Every row gives one point. Examples show where two turns around zero, p and q, send a point. Write where each new point lands after one turn and then the other. Backwards means that the second turn is done in reverse. Each puzzle has new turns, and all numbers are rounded.

Turn p:
9  -45  26 -> -6  -35  39
-39  -27  28 -> -45  -3  31
55  7  -47 -> 54  -26  -41
11  38  -2 -> 23  30  -12
-36  28  -3 -> -25  35  -15
Turn q:
14  -65  -15 -> -35  -44  -39
-33  14  -14 -> -20  30  14
-18  42  29 -> 23  20  45
44  3  -43 -> 18  12  -58
-8  5  42 -> 12  -18  37
Where do these land?
p, then q backwards: -39  -36  3 -> -34  -41  1
q, then p: 37  47  26 -> 63  -10  13
q, then p: 1  -45  -20 -> -39  -18  -23
q, then p: -34  1  23 -> -14  16  35
p, then q: 35  34  -32 -> 23  14  -52

Turn p:
29  9  -2  -11 -> 25  15  6  -13
15  -29  -6  -4 -> 10  -23  9  -20
-5  -23  -15  32 -> 4  -37  -19  8
-19  31  20  -19 -> -22  37  10  13
-2  -14  9  26 -> 4  -24  1  19
-18  27  -6  -23 -> -21  33  -8  -6
Turn q:
-28  26  -22  -1 -> -24  22  -25  -17
-13  17  23  -5 -> -5  22  19  -10
27  -17  -4  -13 -> 27  -22  -2  2
32  21  -31  4 -> 26  10  -39  14
-1  -29  -5  5 -> -7  -28  2  6
-27  1  35  -2 -> -19  12  36  -12
9  -20  5  12 -> 1  -17  8  17
Where do these land?
q, then p: -10  -4  12  19 -> -12  -4  1  22
q, then p: 6  -6  -9  21 -> 1  -16  -15  10
q, then p: 17  9  2  -6 -> 19  6  0  -2
p, then q: -11  6  -12  11 -> -10  -5  -17  2
p, then q: 4  -33  6  14 -> 0  -31  18  7
q, then p backwards: -2  13  -10  -76 -> 45  -18  -48  -37
q, then p: -4  14  10  17 -> -2  10  -8  21

Turn p:
36  69  -21  30  -33  2 -> 29  77  -4  34  -4  -21
-2  -41  14  -21  59  24 -> -12  -52  -10  -5  27  52
5  -49  15  15  -48  4 -> 2  -35  23  20  -53  -17
-28  58  30  -36  -42  8 -> 3  59  32  -52  -29  10
14  -37  -35  -15  6  -12 -> 9  -35  -41  2  -6  -11
36  68  1  2  37  -47 -> 48  45  -2  -7  70  -16
-30  -53  -4  6  1  -4 -> -33  -49  -1  -3  -13  -12
-31  -15  0  19  19  25 -> -45  -11  3  11  6  15
Turn q:
12  -2  37  -68  -1  -5 -> 13  -18  38  -53  -28  -27
49  41  -4  29  -19  -20 -> 52  43  1  27  -13  14
24  49  12  -16  16  -7 -> 22  34  44  -8  -3  2
42  -51  -64  -16  20  64 -> 37  -59  -22  -25  79  32
-28  34  5  23  -10  -18 -> -25  40  -2  17  -19  7
-73  -11  -6  27  -21  12 -> -69  -2  -37  10  -12  20
-71  2  -3  32  20  -22 -> -73  22  -13  28  6  -15
28  -18  36  31  -1  4 -> 22  -27  9  41  -21  -2
16  -45  -13  -41  -4  -9 -> 20  -33  -19  -37  10  -31
Where do these land?
p, then q: -37  -9  -51  9  -48  3 -> -23  46  -54  -20  -22  -7
p, then q: -16  -30  22  8  -29  -43 -> 5  -13  -11  -3  -37  -52
q, then p: 47  25  70  -32  15  17 -> 52  -22  70  2  -31  16
q, then p: 4  -32  -12  -42  30  -61 -> 35  -19  -11  -44  43  -46
p, then q backwards: 18  1  22  -21  37  46 -> 9  20  -18  20  -13  58
p, then q: 28  -1  -6  29  43  50 -> -18  -14  3  47  34  46
q, then p backwards: -40  -22  15  -2  -32  -25 -> -30  -20  -42  -4  -29  7
p, then q: -17  51  -32  11  21  -26 -> -15  53  27  -7  32  -17
p, then q: 12  17  -28  39  -36  39 -> -7  44  -25  34  -21  37

Turn p:
-8  46  -24  -52  -13  9  -30  -29 -> -9  46  -43  -18  -33  -4  -28  -33
25  -33  23  1  -28  -23  -30  22 -> 31  -39  26  1  -32  -25  -11  4
-20  -5  44  -1  -7  20  26  17 -> -35  -23  34  10  4  24  -6  -11
6  24  -15  15  -33  3  -9  2 -> 0  12  -16  25  -26  -1  -11  20
7  -3  13  1  -6  32  -15  -16 -> 14  -8  -8  12  -7  27  -10  -20
-36  -38  -11  4  -19  -16  -12  20 -> -15  -49  -15  -9  3  -28  -10  16
-5  -33  3  7  28  -31  18  -51 -> 12  -6  -4  9  44  -32  39  -34
37  39  -33  6  41  23  49  34 -> -5  55  16  -24  9  47  37  48
-6  3  0  20  35  -15  3  0 -> 8  11  9  -3  38  -7  1  10
Turn q:
21  -14  -29  -26  31  -17  -35  -22 -> -7  -5  -48  -48  2  -1  4  -20
8  17  11  15  -31  -13  -31  -3 -> 22  5  0  7  -37  -11  -21  -17
12  -12  -12  -43  4  24  37  -11 -> -31  1  6  -10  14  41  36  -4
12  31  25  -19  33  -29  -12  2 -> -8  43  3  -36  -3  -31  -3  -2
-31  -15  -40  43  -41  28  30  3 -> 18  -41  -5  73  12  19  12  6
1  26  -34  21  0  -23  -30  5 -> 34  10  -40  8  -10  -25  0  -9
19  -23  38  3  10  1  34  4 -> -7  -10  52  -18  21  2  2  0
-2  -30  5  -3  -7  30  19  43 -> 11  -20  24  1  9  32  7  43
-22  -2  44  -35  18  -37  9  -7 -> -49  10  23  -26  -13  -37  4  12
-19  23  -7  44  -15  36  -20  -14 -> 17  7  -16  49  6  10  -42  -9
Where do these land?
p, then q: 45  10  -2  7  10  -24  -2  3 -> 20  27  34  -10  -9  -4  13  -13
p, then q: 0  15  15  12  13  31  -3  25 -> 4  13  1  -4  2  26  -32  21
p, then q: 4  28  44  -37  -12  18  27  -47 -> -37  12  3  52  4  -3  -31  -47
p, then q backwards: 6  -21  -11  -22  28  -35  -3  9 -> 23  -9  7  0  29  -39  3  13
p, then q backwards: -5  35  -3  14  -32  42  -8  -18 -> -22  24  -15  -6  -27  42  -23  -16
q, then p: 19  -15  19  47  11  23  -33  3 -> 61  -3  0  -19  -10  4  -22  -16
q, then p backwards: -10  -47  -31  -20  25  -1  48  -20 -> -37  -49  -7  7  17  12  52  -3
p, then q: -24  23  -35  3  -10  -33  6  -8 -> 11  11  -25  14  -6  -41  26  14
q, then p: 11  -31  -38  2  -11  -23  -15  34 -> 9  -20  4  -22  -31  0  49  15
p, then q: -14  12  76  14  -21  16  1  16 -> -8  -21  19  8  -7  -6  -79  2
q, then p: -32  -9  -34  -21  -1  -14  -16  2 -> -19  -14  -26  -11  -4  -14  19  35

Turn p:
-17  52  46  -3  -44  -23  -1  16  -13 -> -5  57  49  13  -32  3  -14  -23  -21
19  -37  -50  16  -31  61  -17  8  16 -> -10  -52  -52  5  -7  54  -28  15  -14
28  35  22  -14  46  -12  17  -4  14 -> 11  46  3  -21  18  -5  40  16  25
14  -35  18  12  29  -4  -54  1  32 -> 7  -18  9  -38  52  13  -34  2  27
29  6  31  -23  12  -21  15  -23  -45 -> 44  9  29  -17  -4  -16  44  -6  -19
-36  1  -13  -76  15  -29  46  17  28 -> -65  7  -6  -34  -33  -52  42  -10  17
2  -15  -73  22  -23  9  -34  -13  23 -> 10  -35  -56  6  -21  8  -55  10  19
10  -30  -56  44  0  33  -14  29  -36 -> 11  -42  -41  29  16  6  -32  45  -42
18  -15  23  10  18  -30  38  -8  13 -> 4  -7  35  2  4  -8  33  23  33
-66  38  53  13  -21  15  4  -21  -33 -> -6  36  31  56  8  -6  2  -69  -26
Turn q:
24  -20  -14  41  50  42  -6  34  -39 -> -9  -23  -44  33  57  45  20  -14  16
-20  7  31  -6  14  -10  -58  8  -4 -> 6  -21  37  2  20  19  -34  37  6
-8  -34  46  4  -47  -26  26  22  15 -> -14  -47  2  -25  -66  5  2  -1  -12
48  44  -45  3  2  -39  30  -20  -14 -> 18  37  -14  38  7  -42  31  -8  -57
3  -3  19  -46  35  -24  -18  -39  18 -> 30  -11  32  -17  21  -51  -1  28  18
-20  -51  24  44  -37  -2  18  -4  7 -> -37  -41  -31  -15  -42  0  -29  -20  5
-50  -18  36  -20  -20  -5  35  5  54 -> -9  -7  11  -33  -73  -12  1  17  45
35  13  -45  -46  7  57  41  -21  -53 -> -12  49  -4  -25  56  -6  68  -51  -8
-10  14  -66  9  -17  -40  -5  19  -18 -> 6  44  -39  1  -1  11  -10  28  -54
-23  51  -22  -25  6  25  -36  47  -8 -> 14  49  30  7  18  62  3  27  3
19  20  16  41  24  23  5  -55  -9 -> -27  -5  8  47  30  -38  -11  -34  17
2  -23  20  1  -18  -1  -33  5  51 -> 36  -25  11  -12  -28  7  -40  -7  18
Where do these land?
p, then q backwards: -8  27  15  13  8  18  33  -38  42 -> -4  20  -3  13  28  55  30  19  14
p, then q: -36  -14  -7  57  -22  -22  -22  26  40 -> 14  -23  9  13  -1  32  -72  26  26
p, then q: 48  -26  38  -19  32  0  12  8  -12 -> 2  -22  9  -13  0  0  70  4  21
q, then p: 8  -31  21  -35  -52  21  41  -47  15 -> 9  -11  27  -28  -53  -23  23  -60  27
q, then p: -4  57  10  -12  -20  -42  -50  -56  -17 -> 32  46  64  -11  41  -28  -25  -9  -33
q, then p: -19  -17  -1  15  44  -40  -44  8  -35 -> -24  -12  -12  -17  51  -24  -22  43  -31
p, then q backwards: -7  29  -38  12  -24  -21  47  19  -56 -> 9  43  -4  20  -5  -72  35  3  21
p, then q: 24  -18  -25  -6  11  47  -46  37  -39 -> -1  8  -20  -24  76  32  25  12  -18
p, then q: -8  -9  40  -27  20  29  -21  13  31 -> -11  22  21  -16  24  -19  14  19  50
p, then q: 2  2  -52  3  2  9  49  31  31 -> -8  31  -41  -11  -44  44  -9  18  0

Turn p:
13  -8  -17  -9  -20  11  -40  3  -28  -1  -10 -> 21  -1  -28  17  -4  37  16  11  0  17  -1
7  4  8  0  16  5  2  6  -11  -10  17 -> 2  -4  4  -17  -1  3  -7  10  -14  0  16
-9  -5  -16  9  -9  -7  27  -14  -2  -25  7 -> 5  15  10  18  -19  -13  -8  -14  -6  -19  17
18  7  10  14  -23  22  21  13  23  13  6 -> 16  -21  16  -11  -10  -22  20  1  -6  -14  -27
-8  7  31  -23  1  -2  -9  -26  19  -40  -16 -> 5  16  18  12  37  10  -22  -31  -29  7  -8
31  8  -16  0  14  -31  -25  15  -11  24  -18 -> 5  21  -5  -19  3  17  13  23  41  28  -2
-19  10  11  29  -5  -11  2  2  4  22  -11 -> -9  0  -10  8  9  -37  0  13  12  7  -12
14  6  -17  -19  16  1  0  -25  -13  19  11 -> 3  -10  -9  -17  1  12  8  -21  21  6  29
14  -13  20  20  -4  16  0  -4  17  -21  18 -> 22  -22  26  6  -1  -4  -18  8  -18  -6  -5
0  19  -5  2  22  -12  8  7  1  -9  25 -> -12  6  15  -21  -14  -9  -7  3  -8  13  21
-18  -15  -13  10  -13  21  8  9  7  -3  -33 -> -11  2  0  34  5  0  22  8  -2  -25  -15
-27  -13  -11  -10  0  -6  -7  9  3  6  2 -> -28  0  -12  11  -11  8  -7  -2  3  0  -6
-16  -9  15  -24  4  -5  15  7  -10  26  2 -> -21  -2  -26  -23  5  -1  -8  -9  5  -18  -9
Turn q:
-8  17  -22  -1  -8  -20  -7  -4  -3  1  21 -> -3  3  9  13  -19  -11  24  -4  14  15  9
24  -11  -11  0  -15  12  2  23  15  -1  18 -> -9  8  -3  -28  -32  6  -13  -2  -4  4  9
-13  -11  -2  17  -6  6  -25  -15  -1  -2  14 -> -12  -8  2  -3  9  7  5  -30  15  13  -1
-14  7  -8  2  -20  22  31  32  -11  26  -19 -> -11  29  -16  0  -12  7  2  21  -29  7  -40
7  19  -44  27  10  -10  16  5  26  -16  1 -> 43  3  -7  8  -41  18  18  -9  1  7  6
-4  -17  5  -14  -4  8  -11  -8  21  -2  -8 -> 3  -12  -11  -21  14  1  -10  6  13  10  0
5  30  4  9  20  24  -22  -1  17  11  -10 -> 6  22  -11  -1  16  36  11  4  18  -14  11
20  -20  5  -4  18  -16  0  5  -26  -5  -15 -> -2  -15  12  23  -1  -4  -34  5  -8  -15  3
1  -6  10  1  15  -32  3  15  -10  -10  -9 -> 10  -14  30  16  0  -1  -11  11  -13  -2  3
-14  -5  41  -17  22  0  12  -19  -23  22  12 -> -25  -7  -4  14  45  -17  6  6  -27  -10  15
-4  -18  6  -25  0  22  -5  -3  -11  -16  28 -> -34  -28  -10  -19  -2  -9  4  -4  2  -13  5
4  13  14  1  -24  -5  6  -7  14  -23  -6 -> 21  7  13  -24  2  -17  7  -3  8  -10  -9
-3  1  2  4  -8  -11  0  -22  -6  16  -28 -> 14  13  -5  18  21  -13  -11  -1  8  9  -13
Where do these land?
q, then p: -13  3  -22  -1  17  -2  -2  12  -9  -1  -3 -> 5  -11  -1  15  -6  -10  9  15  -1  -17  -9
q, then p: 21  -15  11  11  -5  -20  13  3  -5  18  -11 -> 13  1  -17  -8  7  1  -5  15  3  34  6
q, then p: 3  -15  15  0  7  -4  -13  -23  -15  20  14 -> -18  -12  -1  6  1  -11  -23  1  9  15  23
p, then q backwards: 1  -2  13  -13  -8  -16  38  6  5  19  -6 -> 15  8  12  -1  -31  24  2  -11  -8  -19  -1
p, then q: -3  6  10  10  3  36  -8  12  -12  15  -1 -> -8  -21  -4  11  -20  2  -16  7  -26  4  -8
p, then q: 24  -2  12  -20  6  -15  -11  -2  -4  -1  -9 -> -3  7  -21  -4  7  11  0  17  13  -17  13
q, then p: -5  -11  16  -4  1  24  -13  -9  -14  2  1 -> -25  1  5  17  11  8  -6  -5  -3  0  15
q, then p: -9  -14  -53  2  -8  3  -7  12  32  16  4 -> 2  -29  -16  3  -23  -3  37  -14  26  -3  -28
q, then p backwards: -3  -6  12  4  1  -20  8  9  34  -24  4 -> 38  14  10  5  6  14  1  -2  2  -5  22
q, then p: -11  25  -1  9  -3  -10  -8  -27  6  9  -10 -> 2  0  29  -16  6  -21  7  0  16  1  9
q, then p: -9  -10  3  -4  5  17  4  -2  1  -76  -8 -> 21  16  20  20  13  46  -21  -14  -3  -42  -15
p, then q: 12  50  -14  10  1  13  7  -3  -11  21  26 -> -11  3  -7  4  -14  -47  -4  14  -25  24  20
q, then p: -9  -9  -2  -6  -15  -7  -7  13  -9  -18  -1 -> -2  6  -7  6  14  3  -10  -2  2  -9  -24
